Each row is a point. Each copy is the shape, with its points in the same order, turned, moved and blurred by noise. Say if it was mirrored as well.
In the rows, zero is written as 128.

Shape (7 x 3):
[[ 83 107 122]
 [167 142  91]
 [154 134  98]
 [142 130 119]
 [ 69 118 107]
 [135 155 175]
 [138 118 131]]
Copy 1, 7 rows:
[[144 166  94]
 [ 90  88 107]
 [102 102 108]
 [118 113 121]
 [150 161  70]
 [166 104 154]
 [124 126 130]]
Copy 1 is: only turned
Copy 2:
[[136 171 149]
 [125 100  85]
 [130 109 101]
 [121 116 121]
 [130 188 135]
 [ 77 106 159]
 [128 113 138]]
Copy 2 is: mirrored
Copy 3:
[[ 87 142 119]
 [136  68 142]
 [127  81 142]
 [132 102 139]
 [ 71 130  98]
 [175 138 112]
 [132 117 145]]
Copy 3 is: only turned
Copy 4:
[[114  92 113]
 [165 167 101]
 [153 158 104]
 [143 150 119]
 [131  78 101]
 [150 139 182]
 [125 144 127]]
Copy 4 is: mirrored

Shape, 10 rows:
[[106 128 116  73]
 [138 111 100 142]
 [107 144 102 119]
 [158 137 152 166]
 [146 179 136 122]
 [120 137 124 167]
 [138 138 139  93]
 [ 87 161 137 116]
 [110 140 115 102]
 [128 112 208 159]]
Copy 1 (10 x 4):
[[137  97  79 170]
 [ 95 137  98 118]
 [104 129 103 166]
 [128 145 152 103]
 [149 157 135 159]
 [ 93 136 145 133]
 [156 118 106 148]
 [122 109 138 185]
 [124 116 101 168]
 [140  86 182  93]]
Copy 1 is: mirrored
Copy 2, 10 rows:
[[163 120  89 140]
 [115 119 134  95]
 [143 146 106 106]
 [ 98 152 171 134]
 [155 172 151 140]
 [ 97 163 132 105]
 [153 131 128 151]
 [138 175  92 138]
 [146 140 102 128]
 [ 59 148 141 186]]
Copy 2 is: mirrored
Copy 3:
[[177 117 157 106]
 [129 130 141 164]
 [169 137 116 140]
 [ 90 146 106 133]
 [138 164 103  98]
 [117 126  95 156]
 [143 140 142 101]
 [157 113  91 112]
 [165 124 129 126]
 [ 63  87 111  89]]
Copy 3 is: only turned
Copy 4:
[[ 70 146 150 153]
 [126 121  96 149]
 [112 128 141 170]
 [165 107 117 109]
 [151 144 159 138]
 [146  91 125 154]
 [105 151 152 122]
 [112 115 180 160]
 [100 134 148 159]
 [129  64 156  70]]
Copy 4 is: only turned

Shape:
[[106 117 143 142 179 131 106 136]
 [166 183 127 120 105 117 119 119]
 [111 183 126 141 218 135 154 154]
 [122 139 146 144 113 145 146 130]
 [102 132 117 152 144 131 114 116]
 [152 139 145  39  96 125 158 117]
 [163 147  64 136  97 172 168 139]
 [127 126 148 144 107 160 125 150]
 [192 119 127 157 129 131 148 137]
 [178 156 142 141 128 159 121 101]
 [105 139 117 152 137 129 120 129]
 [121 135 139  71  95 139 108 144]]
Copy 1:
[[119 123 157 173 153 154 134 121]
 [184 119  96 109 140 107 150 151]
 [180 182 159 159 169 172 101 115]
 [130 131 149 100 132 119 134 128]
 [118 119 136 145 152 128 108 141]
 [179 106 107  93  53 154 154 141]
 [174 113 106  85 123  83  77  86]
 [131 115 160 115 130 101 142 113]
 [141 127  96 104 152 117 151  75]
 [166  94 120  93 168 131 149 117]
 [128 129 136 141 146 117 109 138]
 [162  94 140 133  75 113 149 148]]
Copy 1 is: only turned
Copy 2, 12 rows:
[[ 98 108 106 131 110 176 169 146]
 [129 149 151 120 126 136 138  66]
 [ 65 114 118  68 165 159 189 135]
 [154 104 127 125 134 123 151 128]
 [121 121 125 113 100 158 142 149]
 [122 136 170 188 179 106 116  98]
 [118  88 158  90 111  71 103 104]
 [146  94 133 139 105 119 164 121]
 [119 100  86 120 120 106 124  77]
 [132  90 131 120 121 157 128  73]
 [124 122 128 110 108 142 148 143]
 [124 131 175 185 118 123 158 114]]
Copy 2 is: mirrored
Copy 3, 12 rows:
[[152 185 137 109 138 103 133 117]
 [ 89  96 123 127 141  93 120 164]
 [126 216 129 170 155 121 127 167]
 [110 133 122 126 114 128 102 118]
 [156 143 121 126 126 117 135 125]
 [ 57  94 176  87 169 155 114 137]
 [ 89 107 132 140  64 157 146 172]
 [100 142 113 104  97 119 115 109]
 [107 133 165 120  76  95  99 159]
 [ 90 114 151 146 110  79 128 127]
 [147 145 112 122 123 121 128 134]
 [ 80 118 125  70 152 136 139 122]]
Copy 3 is: only turned

Shape:
[[127 108 117  86 113 162 174 118 152]
 [150 169 119 149 141 143 154 157 164]
 [ 78 158 105 152 136 122 162 138 116]
 [ 88 166 156 154 118 118 173 167 155]
 [149 154 175 122 177  93 152 117 159]
 [ 88 164 131 137 166 126 111 101 160]
 [ 86 130 130  96 118 134 132 115  89]
 [144 119 119 119 111 120  99  96 106]
 [152 145 133 150 118 159 150  93 148]
 [ 81 103 139  98 159 129 120 147 167]
 [102  97 143 127 167 121  98 130 143]
 [141 166 132 149 115 178 159 171  99]
 [143 106 153 125 157 158 136 133 123]
 [152  97 101  85 101 107 106 164 130]
 [150 124 178 102 130 109  98 136 112]]
Copy 1 (15 x 9):
[[101 138 120  79 135 125 135 110 150]
 [132 130  80 107 130 172  84 157 128]
 [156 170  84 131 113 101 104 154 120]
 [140 143  90  99 130 104  92 208 132]
 [133 159 111 102 103 190 121 196 186]
 [168 155  62 134 136 150 139 160 170]
 [162 173 141 127 126  98 137 124 154]
 [166 128 155 151 114 154 148 117 155]
 [149 103  94 109 111 151 106 125 164]
 [107 176 104 133 172 129 151 165 162]
 [117 167 116 163 154 149 141 158 176]
 [148 137 120 111 120 124  39 124 136]
 [105 142 132 135 140 152 100 128 186]
 [126 139 174 127 166 163 143 135 104]
 [154 155 174 130 138 167 130 163 187]]
Copy 1 is: only turned
Copy 2 (15 x 9):
[[147  88 114  99 106 129 149 101 100]
 [121 112 102 163 138 175 154 151 128]
 [120 140 140 142 153 115 192 161 101]
 [ 86 130 115 109 175 160 175 160 107]
 [137 157 118  97 119 175 128 175 161]
 [122 185 125 141 108 145 142 161  93]
 [132 147 147 111 145  80 142 114 106]
 [128 124 165 143 112 100  94 134 124]
 [155  99 128 139 128 157 114 152  94]
 [ 92 156  91  99  88 113 150 129 110]
 [ 99 159 102 120  93  97 120 163 122]
 [135  97  95 161 196 125 143 129 121]
 [143 121  83 120 124 110 112 147 130]
 [ 82  96 139 136  99 104 124  95 163]
 [107 146 128 111 134 116  81 132 162]]
Copy 2 is: mirrored
Copy 3 (15 x 9):
[[116  83 108 108 107 123 173 155 163]
 [107 138 121 105  74 132 111 126 118]
 [ 99 143 130 174 102 161 137 121 161]
 [115 139 160 146  71 173 149 127 116]
 [103  89 186 111 107 107 120  82 121]
 [115 137 185 146 107 106 110 131 173]
 [101 102 138 165 158 145 146 161 159]
 [144 106 118 138 173 113 104 136 143]
 [133 139 126  84 130 125 138 123 150]
 [111  92 159 170  89  82 150 167 141]
 [120 110 159 172 121  70 133 139 132]
 [ 83 156  98 119 124 160 136 146  97]
 [ 98 118 129 123 136  88 153 130 114]
 [144  60  88 158 126 109 109 162 110]
 [124  86 157 139 160 107 116 138  88]]
Copy 3 is: only turned
Copy 4:
[[ 98 107 102 134 147 146 161  72 153]
 [148 146  75 157 120 152 141 131 121]
 [161 143 118 149 107  92 115  84 122]
 [143 160  73 150  88 141  95  69 110]
 [114  88  94 140  74 173  98 135 107]
 [156 125 139 129  64 141 121 123 153]
 [135 114 146  90 136 112 116  66 134]
 [101 136 156  87 141 127 134 130 120]
 [118 138 124 131 114 156 178 116 104]
 [124 122 130 136 114 163  87  94 185]
 [121 124 160 134 122 160  87 119 155]
 [177 152  95 135 166 142 143  92  86]
 [129 112 137 140 152 180 120 108 122]
 [ 86 141  99  96 181 122 102 129 158]
 [111 118 125  78 138 169  85 126 112]]
Copy 4 is: mirrored

Shape (18 x 12):
[[168 111 135 124 124 138 119 108 151 177 100 148]
 [123 135 116 161  94 150 132 133  96  98  95 108]
 [101 101 101 139 114 165  89 105 166 141 141 127]
 [107 132  92 141 135 110 161 132 168 109 140 173]
 [155 130 102 143 107 147 126  89 128 134 129 117]
 [107 168 126 157  91 110 114 130 122 177 133 160]
 [154 165  99 113 159 174 158 112  95 114 139 129]
 [163  93 145 105 143 116 170 135 112 121 104 141]
 [ 91 112 126  81 133 122 169  74 127 108 111  97]
 [122  96 148  93 173 173 121  83 154 122 122  88]
 [174 166 160 153 110 138 156  71 102 171 148 166]
 [ 96 174 148 113 124 154 147 144 103 160 170 165]
 [125 105 121 102 111 117  86 108  93  95 101  89]
 [ 93 124 101 150 152 107 115  87 115 119 125 140]
 [147 155 114 133 121 121  88 133 159 111 161 141]
 [101 138 137  94 137 151 134 121 144  98  97 174]
 [145 141 139 157  96 156 123  98  86 150 155 176]
 [ 96 125 166 123 173 102  85  74 153 104 145  93]]
Copy 1:
[[119 122 161 128 129 146 170 183 123 153 138 142]
 [141 134 113  78 111  99 107 120  99 151 129  97]
 [101 120  91 149 102 115 177 152 127 132 106  85]
 [ 72 144 111  94 148 157 165 114 124  91 102 117]
 [108 105 151 123 116 100 160 133 109 137 141 112]
 [ 89 106 132 132 153 135 119 127 119 172  65 126]
 [124 101 115  91 136  83 157 107 104 108 148 184]
 [161 146 149  97 132 157 135 140 117 103 161 146]
 [145 154 120 133 118 129 165  67 166 123 165 144]
 [145 136  93 151 103 116 168 148 161 122 193 153]
 [ 92  55 153 119 161 156 131 123  97 176 150 160]
 [121  90  86 130 191 121 124 118 121 128  86 162]
 [179 120 135 103  75 100 127 125 165 139 130 111]
 [104 121 105 105  77 138 152 102 136 131 106 137]
 [ 80  98 125 104 128  97 133 160 155 106 105 110]
 [143 140  83  77 156 147 163 136 164 132 118 135]
 [115  50 121 115 148 146 137 136  91 156 116 128]
 [ 95 127  85 144  70 129 117 131 198 123 157 143]]
Copy 1 is: only turned
Copy 2:
[[100 128 127 168 132 117 100 115 120 144 122  89]
 [170 147 156 142 117 132 167 102 153 122  99 144]
 [103 107 153 141  85 114 109 121 182 149 126 121]
 [135 125 128  83  91 113 115  88 126 147 178 144]
 [110 116 171 137 101 127 135 112 115 134 114 113]
 [143 141 101 105 100 149 135  94 149 162 128  60]
 [ 97 136 158 108 120  87 185  88 111  87 132 125]
 [118 133 102 131 152 130 124 117  97  98 132 154]
 [102 177 151  87 109 117 116 153 132 109 104 178]
 [ 82 127 160 124 128  77 105 174 163  89 116 152]
 [115 107 147  96 137 129 134  87  81 125  89  50]
 [122 132  89  77 100 114 151  85 156  91 119  71]
 [101 148 160 139 135 181 157 138 171 112 108 161]
 [114 123 146  86 133 132 147 128 157 168 140 143]
 [109 106 156 120 108 152 134  91 159 119 181  91]
 [117 166 129 104 135 107 101  74 169  96 144 139]
 [116  95 133 105 123 138 148  57 127 134  86  81]
 [107 119 175  69 148 145 108 179 183 119 143 120]]
Copy 2 is: only turned
Copy 3 (18 x 12):
[[100 128  92 145 152  71 113 124 119 160 116  91]
 [ 72 127 123 114 125 133 144 115 195 143 153 130]
 [139 144  78 137 123 120  99 150 142 181 148 145]
 [122 165 132  93 103 143 110 129  92 126 134 118]
 [101 145 105 136 114  90 140  99 144 158 146 144]
 [119 119 151 153 102 111  79 106 140 142 170  87]
 [108 101 135 105 123  95 197 118 117 134 152 147]
 [ 82 130 135 107 175 119 151 107 119 133  83 119]
 [120 112 114  93 144 110 109 111 145 107  93 196]
 [123 110  76 131 146  95 142 169 137 150  80 181]
 [ 62 116 149 180 119  57 126  97  99 132 156 125]
 [129  91 184 145 136 114 117 149 111 134 173 126]
 [120 118  87 141 161 147 142  90 194 135 116 154]
 [113 108  97 130  93 152 111  99 122 138 124 145]
 [153 166 118 165 113 125 150 129 132 137 149 110]
 [111 119  99 101 157 137 122 156 120  94 144 123]
 [ 75 117 140 175 136 109 123 108 113 160 188 132]
 [138 116  88 181 105 141 117 144 140 114  74 171]]
Copy 3 is: only turned
